Every row gives one point. Two turns around zero, p and q, are shown by what they do to some points. Write where each new point lands after one turn and then the other. Backwards means that the second turn is done in reverse. Each puzzle has new turns, and all numbers are rounded.
(in the rows, 128 means zero)

Turn p:
[186 107] => [118  67]
[116 112] => [110 137]
[ 71 122] => [112 183]
[139 171] => [172 125]
Turn q:
[153 141] => [147 149]
[ 97 156] => [ 90 144]
[150  56] => [172  67]
[111 159] => [102 152]
Where do these land?
p, then q backwards: [199 108] => [98 61]
p, then q: [150 159] => [166 124]
q, then p: [106 148] => [134 157]
q, then p backwards: [77 95] => [168  82]
q, then p backwards: [108 130] => [129 108]

Turn p:
[146 162  52] => [125 118  43]
[137 109 194] => [139 159 189]
[124 110 108] => [141 105 120]
[105 131 158] => [106 130 159]
Turn q:
[ 78 138 144] => [ 98  90 151]
[164 131  80] => [142 152  75]
[172  81 123] => [189 148 122]
[ 98 163 165] => [ 82 122 165]
Where do these land?
p, then q: [ 95 130 107] => [149  95 128]
q, then p: [112 151 156] => [105 123 160]
p, then q backwards: [149  47  85] => [116  37 107]
q, then p: [163 153 113] => [ 98 130  94]
p, then q: [121 159 179] => [ 78 119 160]

Turn p:
[100  91 138 163 108  78] => [152 136 137 169 111  67]
[118 186 180  98 141 136] => [ 72 174 153 103 153 142]
[133 121 107 143 106  66] => [174 140 116 149 153  88]
[ 88  92  97 146 170  84] => [126  73 125 159 144  68]
[189  87 125 113 115 197] => [154 109 109  77  67 181]
[135 175 144 152 148 175] => [106 127 175 125 136 182]
[122 184 126 113 155 118] => [100 135 140 120 183 140]
[124  98 119 142 151  93] => [143 100 133 131 132  84]
[142 118 115  83  58 206] => [126 157  64 121  73 201]
Turn q:
[182 164 106  87 165 187] => [ 96  44 127 131 133 183]
[123 192 145 161 123 140] => [137 128  76 139 178 143]
[ 97 122 133  63 143 124] => [ 92 144 179 101 139 150]
[160  83 129  97  86 148] => [163 103 187 148 107 129]
[ 95 103 110 187  81 119] => [149 164 116 175 127  67]
[124 119 147 189 134 133] => [151 125  89 121 135  82]
[116 112 126 111 165  46] => [108 187 123  81  78 141]
Where do these land?
p, then q: [108 131 106  82  65 102] => [ 85 132  77 177 111 149]
p, then q: [ 72  69  99 173 204 118] => [170 178 151  98  72  47]
p, then q: [128 192 183 148 130 178] => [133 112 132 105 224 124]
p, then q backwards: [130 110 140  95 113 114] => [117 122 132 157 148 104]
q, then p backwards: [166  91 158 179 119 118] => [163  67 113 137 109  98]
q, then p backwards: [160 161 106 103 155  93] => [133 132 125 105 109 193]
p, then q: [154 121 138  97 121 124] => [111 128 145 139 125 162]
q, then p backwards: [111 146 126 100  79  99] => [131 174 142 156  89 131]
p, then q: [124 130  97 174 165 206] => [159  85 172 127 148  54]
